Each point is reached from the start by the listed moves, each made 0, 1 or 2 times, or once backwards (-1), plus a little noise. Is the number of moves made odd or even? Then give how often each move was made.
(in the rows, 128 means zero)

Moves:
(1): [147 109 102]
(2): [155 165 143]
(3): [132 110 154]
Start: [149 132 119]
Points:
[126 168 117] -> even (-1, 0, -1)
[207 190 175] -> odd (0, 2, 1)
[211 151  52] -> even (2, 1, -1)

Moves:
(1): [169 124 152 122 140 140 133 105 108]
(2): [127 162 131 128 119 129 117 123 122]
(3): [121 106 155 134 130 143 110 121 137]
(4): [125 120 124 165 113 105 128 121 126]
(5): [113 133 145 144 165 131 132 147 136]
(6): [120 141 117 142 127 168 137 124 129]
Start: [115 139 136 141 139 103  99 126 134]
Points:
[180 219 206 141 214  81 106 119  87] -> even (2, 2, -1, 0, 2, -1)
[ 33 109 167 227 150 139  70 143 178] -> even (-1, 0, 2, 1, 1, 1)
[ 66 132 181 227 199 140  97 146 157] -> odd (0, 0, 1, 1, 2, 1)
[ 86 130  89 168  74  67  91 124 144] -> odd (-1, 0, 0, 1, -1, 0)
[166  97 220 224 172 100  94  80 106] -> even (2, 0, 1, 2, 1, 0)
[132 151 247 234 215 218  90  80 121] -> even (2, 1, 2, 1, 2, 2)

Moves:
(1): [156 139 138 124 125 119 143 146 131 111]
(2): [124 151 106 119 142 126 147 122 115 132]
(3): [126 137 148 105 158 129 139 112 126 122]
(4): [121 124 138 141 115 136 141 122 124 122]
(5): [129 121 120 133 154 131 141 127 132 125]
(6): [122 120 132 126 126 147 126 136 122 126]
(7): [131 121 127 108 127 124 145 129 138 126]
(8): [116 138 134 136 126 141 131 148 142 151]
(9): [125 136 121 130 128 138 123 122 139 117]
Start: [145 141 118 145 109 115 143 146 135 125]
Points:
[128 140  98 109 191 156 249  99  90  79] -> odd (0, 2, 1, 2, 2, 2, 1, -1, 0)
[134 106 140 214  66 116 163 174 152 145] -> even (0, -1, -1, 2, 1, -1, 0, 1, -1)
[ 88 109 146 207  38 177  74 215 141 204] -> even (-1, -1, -1, 0, -1, 2, -1, 2, -1)
[203 141 159 159 116  84 177 204 167 122] -> odd (2, -1, 0, 0, 1, -1, 0, 1, -1)
[ 90 212  88  82 141 127 201 127 165 177] -> odd (-1, 2, 1, 0, -1, -1, 2, 2, 1)
[160 159  84 166 113 149 134 196 178 115] -> even (1, 0, -1, -1, 1, 1, 0, 1, 2)
[143 113 102  86 169 100 141  82 181  87] -> odd (-1, -1, 1, -1, 1, -1, 2, -1, 2)

Moves:
(1): [152 132 142 137 118 132 130 133 125 143 136 130]
(2): [122 152 133 114 130 134 126 136 134 117 138 122]
(3): [124 125 167 114 110 135 119 121 113 135 114 122]
(4): [121 144 140 154 129 123 136 113 107 107 137 128]
(5): [133 125 136 116 148 128 130 113 138 135 140 121]
(6): [131 139 126 125 118 173 133 122 130 122 122 135]
(7): [115 121 136 127 123 117 156 148 137 121 134 124]
(8): [131 124 143 137 143 132 119 145 127 116 118 138]
(9): [113 130 130 149 111 129 112 123 149 136 134 123]
(10): [115 130 125 138 141 145 132 146 115 154 131 114]
(11): [124 117 138 126 133 142 129 129 103 112 158 134]
(12): [111 133 117 132 139 140 124 123 133 147 130 172]
Start: [ 99 146 120 142 138 124 121 143 110 132 115 118]
Points:
[ 87 190 184 152  62 171 171 183 149 205 120  76] -> odd (2, 1, 1, 0, 0, 1, 2, -1, 1, 1, -1, 0)
[ 53 107 179 124 232 249 159 162  38 187 168 194] -> even (0, -1, 1, 0, 2, 1, 1, 1, -1, 2, 2, 2)
[109 128 214 113 122 220 160 191 161 164 124  52] -> odd (1, 0, 1, -1, 2, 2, 2, 1, 1, 1, 0, -1)

Moves:
(1): [147 122 132 121 124 137 114 125 128 134 129 130 130 138 127 126 135 137
 128 134 129]
(2): [144 133 136 137 132 129 136 119 113 130 135 134 136 157 117 136 141 126
 130 117 132]
(3): [110 122 153 114 111 132 123 130 119 128 108 137 120 119 127 121 138 104
 136 153 133]
(4): [144 137 122 133 131 132 136 124 129 128 128 126 138 124 132 128 118 129
 119 132 137]
(5): [127 129 138 116 148 132 131 135 137 122 132 121 108 122 134 133 124 114
 129 135 117]
(6): [126 126 117 132 134 138 135 122 132 125 125 126 105 112 134 139 125 136
 131 126 129]
(7): [120 118 129 146 123 123 152 135 135 136 136 126 124 120 128 115 128 137
 127 127 111]
(8): [130 156 123 148 126 112 125 138 132 129 121 137 123 118 118 121 126 135
 134 127 132]
(9): [119 128 135 116 119 134 132 127 138 126 139 127 126 115 140 118 132 125
 138 128 131]
(10): [123 140 114 135 127 141 120 125 128 140 129 129 135 122 132 145 109 130
 134 129 117]
(11): [118 122 140 125 116 134 124 137 114 120 135 140 126 132 133 118 131 135
 116 123 126]
(12): [128 118 126 122 139 132 140 128 121 127 127 140 129 126 129 109 121 119
 138 125 128]
(13): [138 122 134 114 139 139 125 128 112 124 129 115 144 126 134 140 138 131
 137 127 115]
(14): [126 126 137 124 121 128 125 145 132 136 123 114 125 131 138 133 127 124
 134 127 134]
(15): [131 136 127 121 125 117 134 125 116 132 134 111 126 141 133 126 121 132
 130 132 122]
(16): [126 127 135 119 128 125 138 137 130 114 135 120 117 120 112 154 111 121
 149 133 124]
(17): [127 111 121 141 144 124 128 128 135 131 149 130 118 103 146 132 128 126
 138 139 133]
(18): [121 123 132 132 145 132 132 124 137 124 121 128 134 132 139 141 127 144
 142 142 124]
Start: [146 116 116 141 135 132 142 110 120 121 128 144 127 133 130 124 124 145
 145 137 115]
Points:
[156 122 113 164 136 135 154  68 115 155 148 131 100 161 137 187 125 119
 165 167 130] -> odd (0, 2, 1, 0, 0, 1, 0, -1, 0, 1, -1, -1, -1, 0, 1, 0, 1, 0)
[180 166 164 147 112 149 159 116  64 136 114 122 151 122  83 187 146  97
 191 164  98] -> even (0, 2, 2, 1, 0, 0, 1, 1, 0, 1, -1, -1, 2, 0, 0, 1, 0, -1)
[211 187  92 217 102  95 160 103 137 161 203 146 130 144 179  58 131 230
 110 133 139] -> even (2, 1, -1, 2, 0, 0, 1, 2, 2, 0, 1, -1, -1, 0, 2, -1, 1, 0)
[249 129 143  96 137 155 121 103  11 167 104 118 226 230 114 146 130  89
 195 135 136] -> odd (1, 2, 1, 1, -1, -1, -1, 0, -1, 1, -1, 2, 2, 2, 1, 0, 0, -1)
[149 181 190  95 102 134 118 144 152 101  93 176  37 119 103  82 163  76
 155 140 169] -> odd (1, 1, 1, 0, 2, 1, -1, 2, 2, -1, 0, 0, -1, 1, -1, 0, -1, -1)

Moves:
(1): [122 111 126 119 130 119 122 138 131 131 138 135 131 161 139 117 114 144
 120 127 133 122 132 117 111]
(2): [149 119 137 127 118 138 134 137 139 122 112 122 129 116 132 116 139 105
 151 116 133 145  98 120 126]
(3): [ 98 135 126 128 124 136 100 115 122 134 132 151 135 116 109 129 122 112
 137 136 131 127 107 147 135]
(4): [130 136 111 135 118 108 144 132 123 107 122 101 126 130 121 136 130 129
 151 104 135 118 142 104 121]
(5): [123 119 117 145 119 106 120 153 116 125 148 105 132 108 113 133 133 105
 134 124 124 134 135 129 134]
(6): [147 117 133 128 126 134 144 122 136 125 145 109 137 131 132 108 124 134
 128 131 134 118 117 122 126]
(7): [137 121 156 132 133 123 133 126 131 134 123 127 141 128  97 109 120 130
 126 117 128 119 115 126 137]
(8): [133 101 116 122 132 147 147 143 148 114 105 138 130 143 131 145 141 100
 115 140 127 107 134 136 127]
(9): [133 110 124 129 107 127 124 150 121 133 117 138 134 125 125 124 116 135
 138 117 130 126 138  90 128]
(10): [141 168 130 126 134 140 106 144 117 145 158 101 123 108 138 132 134 134
 137 158 120 129 146 117 113]
(11): [133 150 146 128 131 131 124 110 144 147  94 106 106 120 139 116 129 123
 143 137 124 123 142 119 118]
(12): [123 128 103 128 123 121 141 132 112 135 113 122 130 138 138 139 125 117
 143 121 132 132 129 127 130]
(13): [150 131 116 146 124 126 129 109 135 146  97 114 157 146 128 133 133 112
 145 119 134 126 158 126 112]
(14): [136 137 135 123 126 114 117 125 134 117 149 143 101 138 140 139 145 128
 134 136  99 108 145 116 142]
(15): [135 132 116 113 133 126 143 120 130 129 139 121 121 131 135 128 140 121
 126 129 140 144 132 135 118]
(16): [137 135 131 132 135 150 108 101 135 126  92 147 121 152 112 133 117 108
 119 135 138 140 120 144 133]
(17): [134 151 143 133 126 128 148 122 107 121 150 122 114 115 147 130 146 124
  94 127 122 132 117 104 112]
(18): [117 128 131 126 140 137 120 126 136 131 124 147 140 137 139 130 123 135
 118 131 143 114 137 132 140]
(19): [135 112 146 129 100 137 145 156 120 125 110 128 113 119 131 145 143 112
 120 130 134 131 123 129 131]
(20): [129 125 136 157 138 119 163 139 115 136 134  93 107 106 125 152 133 124
 147 115 137 141 131 128 117]
(21): [122 121 111 134 140 125 138 143 140 122 126 133 132 137 140 114 114 144
 148 141 143 134 128 142 132]
(22): [137  90 130 123 139 144 145 139 101 125 126 123 135 139 127 119 121 119
 113 137 143 111 148 136  93]
(23): [127 130 146 147 129 118 114 120 128 135 101 116 124 104 103 134 132 133
 147 131 129 129 107 134 133]
(24): [154 151 127 116 128  97 138  91 129 134 119 135  86 127 134 118 114 139
 130  92 129 120 113 129 100]
Start: [140 145 154 132 129 118 128 149 138 128 137 116 138 126 111 120 151 128
 150 117 139 125 133 147 131]
Points:
[142  38 217 122 117 107 229 207 207 142  73  85 101  85 107  66 108 124
 153  49 203  55 139 130 133] -> odd (0, 0, 0, 0, 1, 1, 1, 1, 1, -1, 2, -1, -1, -1, 0, -1, -1, 2, 1, 1, 0, 0, -1, 1)
[249 177 172 121  76  56  19 123  96 150 180 201  94 146 117  98 157  86
 140  89  57  74 157  84  23] -> odd (1, 1, 1, -1, 1, -1, 0, 0, 1, 1, -1, -1, 2, 2, -1, 0, 1, -1, 0, -1, 0, 1, 0, 2)
[140  54 229 200 183 125  92 214 209  79 121  98  86  44  74 111 184  44
 238 179 127  27  83 168 171] -> even (0, 2, 1, 0, 2, 1, 0, 2, 0, 0, 1, -1, -1, 2, -1, 0, 0, 2, -1, 1, 1, 1, 2, 0)

Moves:
(1): [126 123 122 119 133 114 112 134 116 129 144 121 140 111 128 124 125 129
 128 134 132 127 124 131]
(2): [132 137 139 122  97 134 127 112 117 130  94 134 136 150 115 109 126 124
 133 125 128 117 124 140]
(3): [141 128 143 119 117 137 137 123 115 129 131 119 143 135 120 136 122 113
 139 120  97 121 131 120]
(4): [118 124 119 129 140 161 157 132 118 127 126 140 120 132 132 125 127 127
 140 139 144 118 123 117]
(5): [138 121 126 130 139 132 120 130 126 126 134 112 132 121 135 123 132 130
 136 148 116 134 120 131]
(6): [122 126 144 128 120 133 130 118 134 127 128 139 128 127 123 119 119 118
 122 135 119 138 136 124]
(7): [126 122 151 125 121 123 111 134 138 129 127 135 120 134 128 129 129 121
 122 141 134 123 125 126]
(8): [140 139 133 131 141 129 107 123 114 144 148 132 115 116 112 120 143 136
 116 124 134 135 112 114]
(9): [141 134 140 115 135 128 128 111 119 116 141 124 109 111 128 136 148 118
 106 122 145 133 115 120]
(10): [121 130 135 125 129 139 119 137 136 132 142 123 123 142 121 117 127 125
 135 123 131 131 116 133]
(11): [112 122 125 141 130 128 136 118 134 130 115 125 121 101 122 136 126 123
 136 131 130 118 111 144]
(12): [112 145 146 125 142 125 132 115 124 134 122 135 131 118 152 125 119 140
 127 148 120 146 115 126]
(13): [118 138 126 127 120 149 129 149 126 140 121 117 128 115 115 117 124 105
 118 119 121 120 148 139]
(14): [107 111 121 133 127 148 112 139 109 127 124 143 126 131 121 115 135 130
 140 123 115 136 138 118]
(15): [120 132 119 148 128 128 119 133 127 129 134 147 129 145 128 130 137 116
 112 128 119 121 125 131]
(16): [129 128 126 125 115 131 140 133 127 132 117 126 137 133 112 150 130 115
 119 139 122 130 128 129]
(17): [128 117 127 115 118 126 141 130 131 137 124 127 117 133 139 109 126 115
 120 133 110 118 116 116]
(18): [140 118 120 128 129 135 119 123 126 144 126 143 145 137 136 127 123 126
 131 120 131 133 130 131]
(19): [124 117 142 142 140 134 135 131 128 127 123 107 120 139 126 130 119 126
 109 125 122 131 115 135]
(20): [125 134 113 132 136 115 115 132 137 108 123 132 135 112 122 131 138 128
 130 130 145 131 119 118]
(21): [132 124 122 119 126 125 126 146 112 128 132 133 115 119 129 135 120 135
 135 137 130 125 129 139]
(22): [136 120 124 127 106 141 124 128 131 109 139 126 116 118 143 151 128 153
 132 133 142 126 110 110]
(23): [123 126 138 122 130 124 154 134 132 141 141 133 140 109 114 128 132 129
 121 117 113 131 114 129]
(24): [148 109 128 148 141 109 114 129 128 130 141 117 127 118 146 128 131 121
 141 132 154 151 127 127]
Start: [122 137 130 140 149 143 136 115 115 128 142 127 120 121 137 117 128 126
 135 118 104 129 106 161]
Points:
[112  12 120 179  92 116   7 223 127 124 223 173  68 189 244  68  84 134
 138 139 129 167  75 157] -> odd (1, 0, -1, -1, -1, 1, 1, -1, -1, 2, -1, 0, 0, 1, 2, -1, 2, 1, 1, 0, 2, 2, 0, 2)
[134  99  98 145 150 137 148  78 107 146 112 236 178 195 191  89 151  29
 109 171  31 206 111 117] -> odd (-1, 0, 0, 0, 1, 2, -1, -1, 1, 0, -1, 1, -1, 1, 2, 2, 2, 2, -1, 1, 0, -1, 0, 1)
[197 103 148 163  71 146 149 184 122 139 161 101 170 110  60 187  99  28
  47  44 140 182 115 237] -> even (0, 1, 0, -1, -1, 2, -1, -1, 1, 1, -1, -1, 2, -1, 1, 2, -1, 2, 2, 1, 2, 1, 2, 2)
[ 69 112 164  68 119 167 173  95  48 124 100  89  95  50  87  87 130  47
 115 188  14  88  67 226] -> odd (2, 1, 0, 0, 2, 1, 0, -1, 2, 0, 2, 0, 0, 1, 0, 1, 1, -1, 0, -1, 1, -1, 0, -1)
